Each row is a point. The window is the flat piece filled in between its corners: a triangle in 3 columns, a solid with four corners in 4, and so on. A path goes straight from each point to the next, and from the last back to the first. After which points does the path pass through the window?
In the rows, 128 means zero.

Window:
[[126  59 144 130]
 [148 125  59 113]
 [108 157 116 183]
 [ 97  96 121 141]]
Path:
(1): [106  75 103 148]
(2): [111  90  93 153]
(3): [ 81 110 169 120]
(4): [107 163 112 116]
(5): [ 90 108 103 179]
(6): [116  69 102 155]
(7): [120  93 116  94]
(8): [ 93 155 149 141]
Through the window after points: 2, 8

Window:
[[197 105 155 136 105 157]
 [173 124 137  87  67 170]
 [ 68 131  98 167 174  97]
 [ 62 144 140 186 132 119]
 [138 142 166 122 134 118]
 [101  71 158 128 140 147]]
Path:
(1): [160  96 152 139  64 114]
(2): [118  83 156 129 112 118]
(3): [107  86 152 130 153 171]
(4): [105 124 105 159 194 159]
(5): [ 90 127 127 154 109  60]
(6): [139 127 145 144 107 107]
(7): [158 137 125 125 135 205]
(8): [144 127 144 127 123 160]
Through the window after points: 2, 4, 8

Window (9 x 9):
[[ 52 141 151 163 132 112 179 144 173]
 [111 155  79 172  96 103 128 101  97]
 [164  84 184 104 109 179  86  97 107]
 [157 131 106 129  57 129 204 126 122]
 [ 86 166 160 101 159  91 134 173 136]
 [120 159 196 164 162 105  95  77 164]
 [121 119 167 101 196 149 165 121  56]
 [150 113  48 118  93 101 149 133 161]
 [143  81 230 163 132 106  91  89 118]]
Path:
(1): [112 109 134  75 107 103  98 110 109]
(2): [159 132 151 155 150 144 146 114 122]
(3): [133 144 158 198 151 134 106 123 143]
(4): [ 81 121 173  89 122  76 128  84 119]
(5): [121  90 142 106  98  87 144  50 126]
(6): [143 143 133 170 109 137 108 168 149]
(7): [130 144 124 153 139 137 130 138 131]
(8): [ 83 142 147 101 117  97 175  95 127]
(9): [ 95 119 152 106 113  96 152 116 133]
(10): [116 134 132 163 137 147 165 138 137]
(11): [130 120 163 168 150 144 134 138 131]
(12): [121 133 187 103 142 108 123  86 146]
Through the window after points: 9

Window (12 x 12):
[[120 187 148 161  90 154 173 116 104 207  78 124]
 [ 61 106  85 106  88 101 104  50 141 126 175 165]
 [131 150 122 115 158  73 109 129 139 142 133 135]
 [110 144 119 141 167  68 157 154  97  99  57 150]
 [110 106 138 151  94  75 152 112 142 146 116 113]
 [128 133 141 163 130 121 141 191  95 146 169 134]
 [107 116 138 113 129  60 105 136 149 186  17 210]
 [116 126 171  95  76 136  91  91 119 108 103  93]
 [129  75 104 111 148  97 102  83  88 126  35 165]
 [108 101 122 139 157 156 151 101 151  86  65 119]
 [158 149 119 152 106 140 123 103 158  38 137 127]
 [103 160  77 183 138 101  93 191 112 177 142 143]]
Path:
(1): [107 138 125 154 127  96 115 104 123 141 105 144]
(2): [119 125 109 114 116 115 134 117 138 127  85 137]
(3): [142 102  77 105  85 111 148 161 118 125 132 139]
(4): [ 84 168 137 186 163 110  90 108 134 130 104 138]
(5): [102 114 158 175 156  80 120 101 122 140  76 167]
(6): [127 140  84  75 122 109 139 154 129 113  71 134]
(7): [142 140 114 102 106 125 136 151 116 153 107 129]
(8): [ 95 151 163 166 113 112 123  84 126 144 100 121]
Through the window after points: 3, 5, 7

Window, 14 rows:
[[117 156 149  80 100 134 154 100  74  95  84 109  82  57]
 [112 110 107 134 107 134 112  84 109 103 142 135  77 115]
 [109 107 117  37 149  77 105 144 118  94  66 163 117 113]
 [100 111 131 116  95 140 114 112 117 164 117  92 135 104]
 [150  43 201  88 249 115 208 185  96 130  53 146 144 235]
 [113 148 122 125 159 136 101 122 130  97 126  92 117 102]
 [142 161  97 127 111 160 128 140 120 122 128 152 126 132]
 [125  87 102 148 122 144 116 104 182 137  60 105 107  66]
 [ 84 145  94 117 124  50 126 181  81 131 112 160  87  98]
 [152 114 137 131 141 134 103  96  76 112  83 136 166  60]
 [148 100 105 125 120 173  93 148 125 132 153 117  98  70]
 [ 90 153 151 133 123 157 105 122 118 142 139 165  95  83]
 [108 127 144 139  80 136 112 149 125  77 139 135 116  94]
 [147 124 133 139 112 111 136 112 170 158 165 123 110  89]]
Path:
(1): [145 116 179 116 170 119 145 149 108 123  74 112 112 150]
(2): [125  77 141  99 175 126 166 147 113 124 106 147 130 147]
(3): [117 109 124 113 162 132 170 169  93  77 131 159 133  70]
(4): [119 130 126 115 113 129 103 122 114 131  97 121 104 124]
(5): [132 128 153 118 111 124  94 151 111 120 102 118 120  96]
(6): [114 110  90 118 158 140 161 123 120 106 131 152 121  90]
(7): [112 111 134 114 168 136 189 136 117 109 113 152 155 102]
(8): [146 100 155 131 137 124 112 143 118 144 108 111  93 151]
Through the window after points: 1

Window (14 x 14):
[[ 97 181 134 201 180 236 148  91 125 114 185 147 158 108]
 [115 165 160  48 200 129 119  47 163 144 141 148 114 154]
 [123 120 132 109 136 158 127 155 114 150 133  99 114  93]
 [136  89  80 135 103 111 143  74 120 129 134 150 144 184]
 [142 142 146 104 118 112  70 134 181 132 121 117 148  50]
 [132 181 111 131 174  96 102 163 112 125  60 143 100 109]
 [116 102 117 187 170  95 195 102 131  99 111  72 175 117]
 [123 188 108 182 133  35 106  99 147 126 203 131 187 116]
 [ 67 150 104  88 144 107 116 157 177 108 133 155 146 201]
 [104 144 117 124 152 100 202 169 123  93  82 123 163  81]
 [100 144 140 102 109 166 137  69 127  87 157  86 126 152]
 [110 167 130 113  93 118 138 109 173 191 129 122 157 205]
 [ 74 133  70 100 125 191  67 105 120 160 136 152 172 149]
 [168 121 143  96 117  72  92 122 110 106 123 114 166 148]]
Path:
(1): [ 40 138 199 103 152  87 117 102 173 148  91 142 165 155]
(2): [140 151  96 120 136 159 119 128 128 130 124 127 132 117]
(3): [153 133  88 105 118 141 137 129 167 135 120 105 145 110]
(4): [ 71 154 146 151 169  98 127  92 112 118 140 153 145 152]
(5): [ 73 117 123 173 105 108 125 115 143 159 124 146 158 136]
(6): [138 147 125  85 153 149 140 115 136 118 151 102 145 132]
(7): [157 166  69 116 163 134 133 130 157 133 136 130 156 135]
(8): [ 72 120 159 138 142  99 124 119 128 121 112 133 142 134]
(9): [ 81 122 131 112 143 101 103 115 126 117 126 136 134 177]
(10): [173 197  59 127 134 157 205 113 164 126 149 133 180 116]
(11): [126 174  98 117 168 131 125 107 169 134 149 116 131 156]
(12): [ 89 132 149 110 137 134 126  98 124 126 131 159 157 139]
Through the window after points: 11

Window:
[[110 142 120 104 119 180 156 142 150 206 126 125 121 137]
 [144 149 160 168 126 151 171 130 121 168 107 128 153 157]
 [120 127 138 132  94 121  65 134  77  86 105 185 133 121]
 [111 119  62 130 157 148  77 163  84  33  60 174 117 146]
 [174 140 135 117 110 104 117  94 129  94 114 113 113  94]
 [147  74 123 135 128 170 117 135 114 178  77 133 153 143]
 [141 120 140 150  84 148 176 141 127 202  49 161 109 129]
 [ 77 102 111 120 134  87 102 161  95 114  24 158 171 138]
 [ 86 104  85 149 120  99  85  98  61  83  78 136 111 145]
 [135  81 107 144  92 126 149 175 176 137 173  86 101 164]
 [193 131 128  92  73 108 146  99 160 134 170 110 104 199]
 [166 143  99 123 135  63  60 144  62  87 117 133  92 140]
 [157 147 160 105  95 127  83 129 100  81 109  88  80 159]
 [142  70 144  94 126 123 186 145 134 137 173 114  87 167]]
Path:
(1): [129 125  51 107 109 167 126 170  60  98 141 104 149 148]
(2): [131 117 174 145 133  87  88 111 152  99  45 187  92 148]
(3): [142  71 144 137 132 141  95 119 131 151  87 150 100 131]
(4): [133 131 109 121 106 136 166 155 100 143  98 120 158 156]
(5): [157 111 110 118 100 128 146 132 111 145 113 119 130 147]
(6): [104 119 152 146 148 119 115 149 149 115 123 117  90 167]
(7): [119  85 159 167 142 135  77 105 157 123  87 170 110 131]
(8): [157 146  90  92  90  98 156 164  63 104 114 101 139 159]
(9): [154 145 106  96  75 114 122 166  74 156 117  90 136 151]
(10): [130  88 149 160 163 108 107  85 154  90 107 177  84 138]
(11): [140 123 144 122 136 130 126 120 139 136 137 135 113 137]
(12): [142  98 115 105  49 113 160 151  98 162  92  95 119 178]
(13): [114 115  54 138  70 169 163 143  94 114 101  61 125 137]
(14): [155 103 171 117 156  94 113 126 144 148 117 174 103 166]
(15): [120 105 117 126 142 101  99 143 115 124  81 152 126 150]
(16): [118 117  89 122  94 186 135 153  84  85  70 131 151 133]
Through the window after points: 1, 3, 15

Window (14 x 14):
[[123 108  74 165 112  94 135  67 161 165 133 162 123 119]
 [125 235 147 110  94 156 115 133 126 141 116 107  96 142]
 [131 153  97 132  71  95 105 165  81  97 140 128 154 199]
 [ 71 111 195 178 113 178 109 160  92  75 108  85 129  80]
 [139 201 198 152 126 113 149  97 104 178 124 145 139 161]
 [129 128  83 118 179  84 108 132  42  86 117  83 139  63]
 [ 86  94 180 109 108 202 134 125 130 114 169 117  95  63]
 [161 126 135 150 119 178 118 185 108  72  86 154 118 118]
 [117 123 154 152 148 186 158 158 138 148 114  86  79 159]
 [129  72 118 193 128 173  82 150 177 164 126 181 144 138]
 [126 182 123 156 178  70 142 130 158 123 138  90 136  83]
 [138 113 137 134  96 168 152  70 100 150 131  90 179 177]
 [191 108 100 147 109 105 100 144 132 131 107  77  99  65]
 [100 127 118 150 130  96 140 135 156 176 109 167 161  79]]
Path:
(1): [151 140 129 190  92 171 164 161 113 138 134  90 109 117]
(2): [142 158 107 167 137 127 115 151 117 143 161 148 148 100]
(3): [128  99 147 111 128 119 153  98 174 117  52  73  87 146]
(4): [126 134 121  68 129 124 101  96 195 100  92 152 116 130]
(5): [123 121 153 171 106 166 138 150  79 139 141 108 123 113]
(6): [ 93 158 124 182  97 151 136 151  91 143 177 138 150 115]
(7): [144 108 144 108 151 137 120 113 169 126  68 119  96 156]
(8): [124 100 157 140 104 133 107 117 155 144  84 108 101 151]
(9): [126 209  94 157 135 170 140 156 103 129 172 151 142 101]
(10): [143 134 138 187 124 139 148 144  89 147 171 108 145 143]
(11): [132 110 125 118 112 147 107  98 146 136  87 121 136 117]
(12): [107 123 146 101 131 110  71 109 148 128 107 154 145 153]
Through the window after points: 8, 10

Window (14 x 14):
[[106  89 126 125 147 157 171 109 111 194 196 122 133 149]
 [139 193 113 128 129 171 143 125 172  73 104 117 141 121]
 [ 95 128 166 115 110  76 101 117 121 165 179 114 151  36]
 [128 154 140 163  99 180  94 187 141 161 178 138 128 156]
 [ 95  93 127 113  96 152 146 127 171 147 122 151  99 174]
 [ 91  98 115 102 144 114  84 172 126 108 134 106 158 101]
 [125 100  77 166 111 145  89 138  90 154 137 181 117 139]
 [148 107 133 142 155 145 137 172 125  58 171 126 107  85]
 [ 82 145 158 169 139 152 139 155 117 202  94 133 111  99]
 [110 147 102 132 124 138 166 175 102 182 209 175 111 188]
 [147 150 201 109 168  92 136 124 169 103 122 106 141 105]
 [121 131 157  59 157 100 106 131 151 198 155 138  78 111]
 [156 102 130  76 118 144 132 187 139 140 145 153 136 132]
 [166 174 130 115  96 104  85 155  98 128  73 105  56 118]]
Path:
(1): [130 135 126 179 160 107 159 184 177 155 133  85  96 112]
(2): [107 138 152  88  95 133  90 124  81 157 137 158 131 100]
(3): [ 70  97 140 101 130 156 139 146  69 143 167 184 128 145]
(4): [158 147 113 149 109 113 130 143 201 164 146  98 104 131]
(5): [126 125 108 159  96 127 109 160 136 170 158 123 108 131]
(6): [ 99 137 189  78 151 188 131 135 133 116 142 174 148 145]
(7): [104 148 135  66 162 181 133 126  85 137 124 185 134 121]
(8): [152 111 116 176  92 103 109 159 176 124 140  80 112 120]
Through the window after points: 1, 3, 5
